Every row gives one point. The last column is the point's height on a tilted bowl or saddle (a function of degree 2), plus a little noise. Count its main directions that bend up, bend down and stay straight.
In the rows, 128 means zero.

Points (11 x 3)
[[191  93 160]
 [ 76 155 172]
 [150 115 146]
 [195 125 182]
 [ 83 154 166]
 [ 36 100 166]
 [150 185 204]
 [ 76 118 149]
 [165 124 158]
 [112 139 154]
 [ 61 155 179]]
Directions: 2 up, 0 down, 0 straight

Points (17 x 4)
[[ 60  63 114 211]
 [122 183 149 128]
 [173 111 173 143]
 [158  95 152 147]
 [118 166  91 144]
 [170 143 227 149]
 [157  53  87 205]
 [ 88  74 131 176]
 [136 110 124 151]
 [122 141 138 136]
 [141 109 183 137]
 [ 99  65 183 160]
 [194 143  69 195]
 [137 219 137 130]
 [ 97  99  80 188]
 [ 92 201 110 127]
 [131  84  79 192]]
Directions: 2 up, 0 down, 1 straight

Points (27 x 5)
[[145 114  87 117 113]
 [110 194 137 116  68]
 [188 191  75 143  88]
 [111 104 112 119 107]
 [ 87  86 179  42  73]
 [144 112 128  85 120]
 [122 126 105 102 105]
 [141  71  69 147  98]
 [155  51 196 116 119]
 [ 31 122 145 174  32]
 [150 135  33  93  66]
 [ 49 131 144 120  54]
 [187 205 101 114  80]
 [ 87 120 147 171  92]
 [160 117  67 125 109]
 [119 116  98 134 107]
 [125 152 138  96 102]
 [186 128 178 227  97]
 [157 130 129 118 128]
 [ 74  70  85 144  58]
 [148  86 117 203 118]
 [200 120  69 115 115]
 [185 110 114 139 136]
 [148 119  35 148  81]
 [185 192 202  92  62]
 [206 114 167 191 121]
 [109 124 106 199  94]]
Directions: 0 up, 4 down, 0 straight

Points (43 x 7)
[[ 95 141 199  99 145 139  86]
 [ 95 113  67 134 116 103 108]
 [132 168 150  95 191 163  75]
 [172 106 138  92 110 132 117]
 [114 153 119  58 130 168  93]
 [ 89 186 126 132  89  94  84]
 [174 145 157 135 115 115 100]
 [123 185 176 169   7 131  47]
 [ 71  93 139 198 129 184  90]
 [120 171  45 110 186 123  64]
 [149  70 207  88  50 113  85]
 [132 137 168 142 118 165 106]
 [213 101 159 156 114 125  90]
 [ 79 116 117 122 103  85 108]
 [156 116 129 120 150  89 107]
 [149 125 177 145 129 126 105]
 [119  86  54 115 118 142 111]
 [101 116  77 127 122 115 114]
 [112  93  64  99 166  97  98]
 [ 90 116  93 154 192  54  71]
 [ 58  81 112  35 206 212  36]
 [ 70  94 119 140 194 145  95]
 [ 39  62  98 174 163 157  83]
 [151 134 100  61  72 150  98]
 [128 123  99 126 198  61  76]
 [130 202 168 138 161 161  61]
 [145  71  96 115 133 177 118]
 [111  82 159 152 131 131 117]
 [146 167 169 128 130  78  81]
 [153 107 191 142 100 192  95]
 [124  73 144  79  81  81 104]
 [ 66  96 174 162 154 138  94]
 [143  90 124 189 124  67  94]
 [103 224 169 194 190 127   9]
 [125 135  80 151 161  74  89]
 [145 174 116 122 101  86  92]
 [168 108 116  68 129 133 110]
 [157  94 108 102  80 152 120]
 [126 134 101 144 117  65 100]
 [ 85 129  95  77 130 120 102]
 [ 85  84 148 148  96 169 114]
 [116 145 115 103 140 158 110]
 [158  75 149  83  48 126 105]]
Directions: 0 up, 6 down, 0 straight

Points (67 x 9)
[[116 182 187 199 141 158 101  77  76]
 [114 114 123 108 120 110 155 177 107]
 [142 112 115 110  95  47 198 139  81]
 [ 92 169 111 132  74 131 124  98  99]
 [ 95 151 205  94 157 162 167 117  60]
 [105  87  94 111 111 129 114 111 108]
 [141 100 116  99 110 137 136 142 115]
 [ 75 120 111 188 166 105 168 151 126]
 [146 149 133 153 123 100 119 119 106]
 [185 136 155 150 113 172 219 128 104]
 [ 90 147 141 129 168 127  75 109  88]
 [113 115 167 124 176 115 154 129  92]
 [ 96 126 124 165 216  54 145 166  79]
 [ 84 137 138  39 147 171  35 107  69]
 [198 111 170 177 171 165 173 102  86]
 [129 127 105  69 121 174  75  90 100]
 [182  75  96 249  87 113 110 124 128]
 [ 64  42 183 100 135 153 108  82  61]
 [110  89  28 149  48 224 136 117 150]
 [198 114 139 119 198 136 103 167  69]
 [ 94  87 139 222 185 122 146 138 129]
 [ 78 134 139  93 122 126 123  68  66]
 [ 72 225 183 131 116 130  46  61  66]
 [164 126 169  76 130 143 191 181  72]
 [ 61 100 165 132 195 108 117 109  81]
 [ 25 151 118  88 135  98 156 112  48]
 [106 196 189 135 115 138  71 135 100]
 [170 120  95 136 118 109 133 125 118]
 [121 164 157 154 147  91  94  82  78]
 [150 127 105 207 119 122  79 151 128]
 [183 120 152 155 148 106 119  65  76]
 [157 161 126  77 204 152  64 206  46]
 [219 104 103  77 166 193 203 135  76]
 [107 105  85 147 109 160  94 152 136]
 [150 116 156 229 110 165 113 125 124]
 [122  79  99  89 100 166 135 132 116]
 [114 146 161 147 199 150 121 124  85]
 [ 63 180 118 128 132 144  77 144  92]
 [147  95  70 132  75  96 171 118 123]
 [120  55 104  96 126  90 103 115  82]
 [ 92  82 150 120  93 159 165 193 119]
 [143 185 155 173 176 103 106 109  73]
 [148 190 120 136 142  83 112  52  48]
 [125 160 117 109 145 188 178 134  96]
 [204 147 153  76 161 127 145 107  53]
 [111 171  84  97 146 143 187 121  80]
 [163  92 109 110 140 121 148 116 104]
 [153  63 136 133  92 117 109  59  87]
 [140 100 113  69  78 148 138 194 106]
 [143  56 128  94  41 115 156 158 102]
 [136 160  66 164  74 175  52 118 152]
 [106 146 147 106 134  82  95 167  83]
 [146 165 134  70 181 130 161 157  53]
 [138  72 126 102  73 201 132 166 128]
 [124 116 104 238 122  73 176 120 122]
 [110 127 161 194 137 169  70 170 121]
 [147 156 121 104  78 190 107 166 137]
 [ 98 142 120 145  63 147 147 158 127]
 [ 81  93  99 145 180 199 154  89  91]
 [ 79 133 105  90 109 170  88  69  83]
 [188 135 146 162 145  53 107  96  67]
 [ 97  76 200  91 192  95 162 122  64]
 [168 116 179 125  98 185 139 127 108]
 [101 154  73 219 177  52 159 154  84]
 [104 137 156 110 156 179 122 160  97]
 [131 135 119 136 112 169  95 110 126]
 [128 194 100 120 150 121 156 159  81]]
Directions: 1 up, 6 down, 1 straight

Points (60 x 9)
[[171 129 102 172 153  71 178 202  79]
 [137 141 161 166 106 150 148 216 152]
 [ 39 184 198 129 165 211 113 114 176]
 [148  56 173 193 131  85 135 127  72]
 [140 153  32 104 161 179 173 186  87]
 [208 200  51 155 103 157 138 159 122]
 [178 183 121 198 114 132 120 130 149]
 [165 164 158 159 162 107 201 138 148]
 [112 167 197 159 149 183  54 104 140]
 [174 107 102 154 129  96 104 112 134]
 [112 101 108 127  60 196 158 140 218]
 [ 91 108 188  44  82  81  82  63 116]
 [ 69 194 101 206  68 165 123 160 216]
 [144 109 127 140 123  96 128 178 124]
 [ 83 167 157  94  70 197  70 154 216]
 [168 144 119 188  88 186  50 126 195]
 [150 145 119 137 155 119 114 103 139]
 [165 147 148 125 113  95 137 124 147]
 [122  80  93 118 139 162 129  66 164]
 [155 158 109 157 131 104 151 119 141]
 [130 120 240 145 146 130 222 134 203]
 [123 126 132 102  85  91 182 148 160]
 [153  58 119 147  57 121 140 194 171]
 [161  68 123 119 156 101  93 139 109]
 [ 86 160 162 112 131  82  39 129 141]
 [200  81 155  71 162 211  19  91 152]
 [116 187 173 107 140 147 147 108 185]
 [156  93 135 166 114 111  80 162 129]
 [107 109 140 211 132 130 108 170 125]
 [131 158  97 100 100  91 132 143 166]
 [100 158 145 154 137 126 126 103 149]
 [ 75 183 167 140 199 170  59 110 144]
 [ 87  91 133 176 160  86  88 151 105]
 [125 160 139 183 136  57 129  89 140]
 [194 114 164 116 195 157 121  88 133]
 [108 108  99  79  78 150 137 125 200]
 [ 86 147 137  69  88 132  98  98 190]
 [114 112 200  99 139 117 165 111 150]
 [134 124 144 109 171  79 136 249 101]
 [130 186 135 119 145 137 195 123 171]
 [215 122 109  75  97 114  90  96 163]
 [207  76 136 139 119 141 125 115 132]
 [135 112 139  98 224 142  51 213  97]
 [116 138 163 163  32 121 157 167 174]
 [174  83 144  93 137 109 104 194 124]
 [131 164 133 101 151  82 140 136 143]
 [ 88 100 113 117 147 135  81  35 164]
 [ 74 205 198 132 175  99 103 142 146]
 [130 172 111 187  72 103 164  51 193]
 [170 113  99  64 132  69 150 120 135]
 [113 211 112 104 129  76 108 142 176]
 [154 125 182 182 183 177  80 121 113]
 [178 188 187 189  71 183 144 153 186]
 [130 132 110 113 132 213  80  82 192]
 [198 139 219  97 163 171 152 169 218]
 [104 185 141 123 148 106  89 151 151]
 [150 180  64 136  61  82 102 124 220]
 [134  53 117 164 147 161  98 118 139]
 [115 108 131 155 119 121 114  95 143]
 [ 93 114 150 130 121  90 171 115 133]]
Directions: 2 up, 1 down, 5 straight

Points (73 x 9)
[[137 128 110 141 105 109 149  74 106]
 [ 63  91  97 106 163 116 142 126  87]
 [153 167 140 122 112 149 158 112 135]
 [108  50 223 161 177 126 168  98  69]
 [118 187 117 178 110 162 138 110 111]
 [137  63 160  81 119 194 163  94 104]
 [ 72 112 155 145 135  82 128 166  88]
 [138 147 171  78 126 163 132 179 125]
 [ 98 101 103  88 129 133 189  59  74]
 [138 154 105 140 139 120 111 105 121]
 [218 131  56  98  85  92 139 131  81]
 [165 113 133 105 174 131 107  70 121]
 [169 105 137 161 153 145 141  88 101]
 [108 121 104 108 146 159 114  94 124]
 [129 107 135 101 150 148  83 128 125]
 [ 78 151 169 168 154  96 160 142 103]
 [140 135 163 110 145 117 114 181 122]
 [125 174 115  80 146  37 124  77  81]
 [142 130  95  50 125 105 127  56 122]
 [ 94 105 146 156 145 153 117 145 132]
 [ 93 164 159 169 137 138 159 141 127]
 [102 133 102 149 106 127  66  74 110]
 [160 135 105 111 190 121 171 184 106]
 [148  96 191  69 198 128 129 132  91]
 [123 120 188 146 187 133 162 180 119]
 [135 111  74 168 111 133 173 156  90]
 [125  48 126 135 168 176 164  73  85]
 [148 167  86 135 142 154 110 104 118]
 [161 156 146 118 136 109 121 129 136]
 [136 128 162 116  66 161 188 133  95]
 [110 139  89 127 123 170 178 106 109]
 [118 166 177  84 165 196 133 152 130]
 [180 106 103 119 170 110 140  94  77]
 [115 157 145 133 176 102 165 106 102]
 [128 179  93  75 120 123 181 149  85]
 [168  74 161  63 167 170 140 116  96]
 [134 112  91 107 142 184 118 117 118]
 [109 117 112 134 146 143 160 113 122]
 [162 189 134 111  78  72 109 123 156]
 [ 94 110  82 125 179  89 150  78  40]
 [126 171 124 158  68 157 201 138  69]
 [145 132 136 136 138 144 148 122 128]
 [191 146  66 119  76  95 143 108  87]
 [144 164  68 180 130 108  91 206 104]
 [ 63 132 165 149 169 140 184 141 143]
 [130 143 147 105 163 116 154 111 122]
 [116  64 144 109 108 119  98 133  94]
 [130 140 110  92 165 161  87 151 127]
 [117 129 124 160  85 129 120 101 110]
 [135 108  82 162 195 110  94  90  57]
 [152 180  90 128 121 134 126 133 120]
 [ 88 200 105 123 103  72 209 160  26]
 [127 192  50 117 125 183 122 147 100]
 [ 95  80 138 126 117  81 115  77  88]
 [ 99 125 163 121 102 165 142  63 160]
 [179 189 122  87 124 155  69 113 164]
 [100  85  86 123 211 170  94 117  95]
 [ 90 103  70  77 117  91 129 110  53]
 [126 153 142 143  73 140 189 153  86]
 [ 66 150 115 109 117  63 145 131  64]
 [130 188 158 139 123 125  81 120 143]
 [102 129 127  99 111 150 117 144 133]
 [159 163 143  70 211  90 134 131  70]
 [129 126 111 125 107 164 148  93 123]
 [145 149 144 117 106 116 150 130 130]
 [ 85 123 132 154 149 128 141 151 129]
 [ 79 176 106 128 137  90 140  66  82]
 [ 95 112 125  72  93 163  93 152 119]
 [123 125 126 158 144 109 172 172 112]
 [146 145 156 238 118  88  82 121  29]
 [126  78 103 156 188  83 193  69   7]
 [127 124 107  83 128 120 178 122  95]
 [101   7  93 128 123 138 188 138  31]]
Directions: 1 up, 6 down, 1 straight

Points (69 x 9)
[[126  56 125  55 140  77 195 101 139]
 [181  85  58 169 165 149 119 178  77]
 [102 119  60 180  32 133 118 114 105]
 [106 179 182 201 133 124  97 104 127]
 [166  76 153  90 111 150 114 109 142]
 [151 140 148 182 131 140 188 124  78]
 [117  64 134 217  98 139 146  76 117]
 [144  91 239 142 130 108  78 143 112]
 [146 189 155 137 127 148 120 168  88]
 [136 146 130 166 125 137 128 126 108]
 [141 152 190 181 161  76 167 162  73]
 [209 110 107 178 139 145 156 140  98]
 [ 73 167 149 104 105 131 166 171  58]
 [152  81 168 152 136 138 160 111 101]
 [159 119  89 158 147 117 173 205 122]
 [130  80 134 169 135  78 217 110  62]
 [ 56 190 135  67 126  97 149 157  77]
 [153  87  87  79 201 137  93 144 170]
 [129  92 105 169 187 114 145 140  87]
 [146 159 108 109  92 174 165 196 127]
 [141 144 120  85 217  25 200 123 143]
 [215  60 114  76 123  96 147  95 204]
 [ 78 146 173  88 158 125 127  95 118]
 [ 99 136  80 132 109  63 122 139 145]
 [140  97 147  83 130 203  90 176 128]
 [ 74  93 109 164  96 163  73 166 115]
 [135  67 102 125 106 197 114 137 112]
 [ 89 101 188 159 167 137 132 101 109]
 [134  73  82 108 198 143 102 143 144]
 [154  62 153 113 111 174 127 134 124]
 [104 129  70 149 107  79 192  85 101]
 [101 152 192 133 118 136 190 185  53]
 [ 55 204 137 154  48  88 171 126  62]
 [150  77 164 117 114 159  82  74 164]
 [160 168 156 119 134 109 138 132  99]
 [120 113 157 118 197 100  66 126 167]
 [139  45 125  76  89 164 185 150 110]
 [ 89 124 153 165 148 142 194 101  42]
 [105  76 147  98 106 106 175 145  81]
 [171  79 106 123 210  54 157 101 139]
 [138  74 170 141  85 125 156 117 120]
 [ 86  98 161 132 145 116 237  24  19]
 [178 128 101 196  85 111 153  71 164]
 [182  87 119 103 157 192  28 119 109]
 [ 98 156 147  38 125 126 105  88 147]
 [ 40 134 146 139 127 199  53 142 181]
 [ 30 136  99 147 144 187 112 123 134]
 [ 73  40  61 126  55 227 205 100   7]
 [113 128 116 144 102  65 186 109 113]
 [ 89  70 182  89 146 181 184 123  81]
 [111 151  64 177 106  91 196  99  88]
 [225 140 167 158 127 211 148  93 119]
 [ 90  91 148 111  87 143 142 154  84]
 [176 118 134  96 166 171 121 129 120]
 [113  90 180 129  42 178 197 174  86]
 [  7 116 140 167 116  72  68 126 206]
 [134 111 121 116 112  48 147  88 174]
 [146 178 122  84 146 121  96 168 120]
 [166 113 105 113 137 159  90  96 135]
 [130 142  85 146 124 130 145 103 114]
 [117 208 180  33 114 105  86  71 106]
 [ 43 148 167 108 142 126  94 109 147]
 [ 96 195  76 173 142 140  94 159 126]
 [159 135  58 173 200 184 134  86  44]
 [152 107 111 135 147 124 195 157  96]
 [102  86 117 125  95  95 145  93 125]
 [128 155 203 121 122 111 110 122  90]
 [187 107 155 138 152 105  98 128 111]
 [138 110  74 130 115 156  74 104 126]]
Directions: 4 up, 3 down, 1 straight

Points (69 x 9)
[[156 136  93 140 110 101 117  91 167]
 [178   7 115 171 141 117 193 142 108]
 [116 135 139 128 201 195 123 159 121]
 [136 106 116  94  64 100 159 119 177]
 [198 135 166 133  85  38 144  76 175]
 [117  95 144 112 106  69  92 100 117]
 [ 92 115 143  37 111 180 144 190 114]
 [118  88 143 131 106 139 149 111 114]
 [113 189 158 127  85 142  36 133 106]
 [149  64 222  79  64 187 119 100  92]
 [ 75 218 154 116 112 137  83 161 116]
 [ 98 139 109 205 146 124 124  77 146]
 [124 143  74 120 111  92 124 119 198]
 [125 128 149 127 118 151 132 102 114]
 [ 77 108 179 120  64 168 141 110  92]
 [104 149 104 178 161  85 180 146 212]
 [123  52 138 136 173 168 150 207 185]
 [183 162 134  81 153  97 169 103 105]
 [127 117 123 123  85  82 123  74 142]
 [143 129 109 154 133 129 157 112 140]
 [158 106 139 187 177 118  92  56  62]
 [117 176  52  90 134 113 143 172 169]
 [144 103 104  76 123 134 130 136 137]
 [185 187 138 112 163  88 107 145 111]
 [157 157 137 126 132 179 140 120 109]
 [139 133 137  66 116 192 105  89  90]
 [ 75 102 106 148 136 131 136 102 133]
 [165 126 166 134  74 198 103  89 139]
 [112 130 135 116 105 139 143  84 108]
 [174  89 140 102 142  26  86 108 136]
 [ 96 136 141 147 137 107  87 141 138]
 [ 86 121  79 169 129 159 150 173 195]
 [104  93  91  68  79 147 146 113 133]
 [110 153 184 126 178  93 150  67 133]
 [152 147  99 178 152 140 127 124 137]
 [127 151 149 142  66 121 133 123 167]
 [146 137 130 126 166 124 119 189 143]
 [101 202  87 141 140 146  91  35 221]
 [ 78 127 133 164 146 136 145 103 128]
 [170  93 141 130 108  91 166  62  97]
 [ 68 167 146 110 158 101 203  90 135]
 [169  62 132 175 156 130 125 112  68]
 [ 85 118 109 118  94 121 136 113 145]
 [129 101  93  72 149 155 137 169 140]
 [132 126 150  98 129  72 103 134 143]
 [111 103 124 150  94 157 142 113 137]
 [140 165  67 176  92 119 131 154 220]
 [176 166  83 117  77  91 156 118 215]
 [175 122 135  90 149 111 172 153 131]
 [129 163 151 115 152  96  97 149 138]
 [198 121  87  92 172 131 126 188 100]
 [130  69  53 173 165 121  86 118 174]
 [137 145 119 107  55 138 118 112 158]
 [149 148 106  69 105 116 168 121 129]
 [123 175  67 126  58 134  73 104 202]
 [165 158 139  78 158 100 131 116 112]
 [132 147 105 182 161 123 160 192 184]
 [181 131 115 141  79 143 178 150 198]
 [141  91 103 140  66 140 129 144 200]
 [102  77 130 137 154 138 126 167 158]
 [110 131  45 158 134  85  87 128 226]
 [183 140  62 126 133 172  99 116 142]
 [134  95  46  80 164 163 122 143 164]
 [125 121 123 188 123  97 114 121 145]
 [111 113 117 150  78  71 155 102 185]
 [ 67 145 124 159 114 155  77 127 148]
 [100 136 157 141 120 192 184 199 195]
 [141 108 112 132 136 105 110 202 184]
 [187  51  90  95 127  93 187 149 192]]
Directions: 4 up, 3 down, 1 straight

Points (73 x 9)
[[124  88 138  73  99 106  80 154 116]
 [147 109  64 105 127 112 144  85 130]
 [136 131 119  99  25 148 145 134 114]
 [203 114 181 167 104 129 179  99 200]
 [228 101 122 110  91  56  90 134 154]
 [ 87 150 133 135  50 119 144 158 114]
 [158 137 160 146 158 214 111 110 153]
 [119 118 123 112 164 159 134  76 146]
 [ 71 184 129 139 107 119 105 189  97]
 [130  90  94  54 100  91 130 123 129]
 [111 160 123 144 146 141 161 152 142]
 [133 141  92 111  62 141 162 151 112]
 [104  61 136 157 126 121  53 174 127]
 [164 130 227 158  81 144 143 142 157]
 [155 120 151  63 153 134 113 112 186]
 [140 170  37 127 156 143 152 140 179]
 [ 56 181  94 153 101 148 130  98 177]
 [111 101 142  92  93 109 112 126 125]
 [105 198 187 114 108 134  74 103  98]
 [ 72 182 151  98 151  65  54  71   7]
 [168 123 163 198 148 164 123 121 168]
 [176  97 191 142 123  88 141 159 159]
 [141  79 208 157  88 142 134 171 151]
 [139 109 148 165 185 109 146 141 139]
 [142 100  56 164 100 113 137 176 112]
 [142 110 200  89 143  81 139 132 161]
 [119 186 166 153 175  81 111  69  81]
 [137  93 120  86 136 154 195 130 160]
 [206 104  42 116 123  65 169 173 121]
 [ 82 114 148  60 109 119 136 135 155]
 [130 129 169  94 131  74 152  75 159]
 [100 101 106 110 128 206 112 106 178]
 [176 131 180 140 102 101  63 139 110]
 [205 109 121 119  80 152 148 117 168]
 [ 93 101 155 182 167 173 156 142 163]
 [150 118 151  96 122  87  92 172 103]
 [137  66 146 160 136  61 133 118 101]
 [119 120 154 142 131  85  69 124  76]
 [111 133 210 117 163 169 121 118 136]
 [220 159 126  72 144 118  87 145 192]
 [107 127 128 127 163 207 163 138 163]
 [145 178 127  92 192  34 152 145  99]
 [ 97 146  93 142  66 114 173  81 142]
 [116  73  95 117 191 156 200 145 154]
 [192  84 131 119 172 114 144 152 190]
 [ 65 137 197 126 112 106  59 120  72]
 [169 124  84 115 110   7 192 207  49]
 [161 124 168 133 170 200 121 115 157]
 [101 146 103 123 111  84 111 158  86]
 [135 128 158 104 173 129 122 143 145]
 [184 176 166 140 108  86  75 205  44]
 [ 96 141 160 167  82  77 101 153  93]
 [184 103 152 111 163 112  87 137 162]
 [105 164 118 112 158 224  91  50 167]
 [154 105  74 148  92 106 134 114 116]
 [134 122 155 152 124  49 145 112 115]
 [160 126 124  97 148 148 169 145 169]
 [144 114 114 106 128 144 130 178 149]
 [129 153  82 180 207 124 100 156 160]
 [ 36 110 103 193  60  93 114 167 115]
 [129 108 180 153 121  83 147 114 142]
 [142  90  91 156 139  62 148 140  89]
 [138 119 151 108  55 147 170 202  77]
 [188  52 136 105 132 100  84 105 164]
 [124  70  91 115 121 185 171  61 113]
 [128 102 118 203  85 185 127 125 167]
 [162 120 137 116 161  83 120 159 131]
 [136 128 107 170 114 142 151 139 146]
 [130 120 114 135 191 127 119 105 130]
 [154 144  94 131 105 146  65  80 162]
 [126  90 194  93 144  94 125 166 147]
 [172 163 161 124 133 162 180  74 178]
 [ 74 117  97 135  76  83  44 154  39]]
Directions: 4 up, 3 down, 1 straight

Points (75 x 9)
[[122 149 132 137 170   7 133 207 152]
 [ 96 113 100 100 171 145 157 132 111]
 [127 123 195 158 116 132 109 146 129]
 [116 163 119 124 107 114 106 179 136]
 [195 147 202 192  93 195  35 149  50]
 [147 155 108 141 145 145 141  96 129]
 [143 142 161 114  95 112 159 111 135]
 [219 115 138 183  88 129 188 110  92]
 [109 159 145 170 111 143 158 144 123]
 [ 92 146 131 102 151 130 111  94 140]
 [129  96 197 135 150 159 171 141 106]
 [112  85 188 182  45 119  68  54  96]
 [154  30  61 111 144 103  97 100  53]
 [151 200 121 102 193  94 160 139 165]
 [122 186  83 127 139 175 153 154 102]
 [ 91 137 112  79 185 167 122  97 114]
 [ 98  93 118 106 127 123 126 102 112]
 [180 132 154 163 139 206 130 126  96]
 [174 106 117 191  49 134 144 113 109]
 [126 109  75 105 128 202 123 173  58]
 [ 82 216 124 146 183  73 155 110 152]
 [110 102  81  95 143 133 147 142 103]
 [136 228 150 148 132 116 137 112 122]
 [ 99 116 119 138 128 142 170 146 115]
 [138 115  87  49 115 141 126 166 103]
 [196 142 145  65 150 180 153 134 111]
 [ 12 162 132 131  88  70  64 143  53]
 [141 128  86  75 118 164  62  96  61]
 [106 141 131 140 204 147 139 123 134]
 [141 100  58  68  79 145 118 117  47]
 [152  96  62 116 135 193 150  74  28]
 [122 145 195  42 110 126  88 134 110]
 [138 125 110  72 140 198 107 148  93]
 [153 138  70 100 157 190  99 133  76]
 [138 121 143 139 200 130  82 129 129]
 [157 115 158  56 114 119 135 146 139]
 [172 140  69 167 130 160  97 180  81]
 [112 121 135 119 131 123  25 138  92]
 [110 143  98  63 153 130 155 151 133]
 [110 141 101 139 115 150 171 171 106]
 [ 39 116 139  71 180 168 130 111 100]
 [137 181 162 131 121 133 135  82 130]
 [ 99 203 158  46  93 124 116  97  98]
 [152 181 104 115  97 137 173 104 101]
 [ 94  84 108  37 195  81 174 149  87]
 [146 134 160 193  94 120  87 174 115]
 [143 188 120 103 147 110 159 133 152]
 [169 166  93 194 112 113  94  96 121]
 [184 121 118 148 150  71 188 167 131]
 [156 144  97  94 143 177 162 119 100]
 [102 149 116 109 123 173  33 198  57]
 [176  19 136  64 209 123 140 135  12]
 [ 82 140 139 111  76 138 141 118 116]
 [146  60 124  85 142 177 133  94  56]
 [115 176 136  91 141 177 144  94 124]
 [103 121  55 113 121 175 147 141  58]
 [165 147 126 145 143 104 123 154 157]
 [133 145 167 113 133  91 165 120 144]
 [127 135  96 139 106 137 153 173 114]
 [137  85 103 134 197 126 179 162  84]
 [ 94 137 133 161 128 112 142  92 138]
 [134 190  38  73 145 129 168 158  95]
 [145  93  15 211  87  73 137 174  31]
 [100 226 192  91 147 168 127 125 132]
 [ 81 113 178 104  75  94 155 114 107]
 [153 147  99 113  96  89 165  43  84]
 [187 146 137 196  87 107 114  78 126]
 [180  85 154 113  99 200  98 126  91]
 [164 168 116  61 106 145  98 168 131]
 [ 81  97 111  92 132 199 100  81  60]
 [117 184 141 135 181  91 193 148 139]
 [112 106  87 138 182 140 183 151  86]
 [118 175 112 178 189  86 117 142 151]
 [ 59 141  49 162  94 114 153 199  19]
 [ 73 117 120  68  90 136 137 225  91]]
Directions: 0 up, 5 down, 3 straight
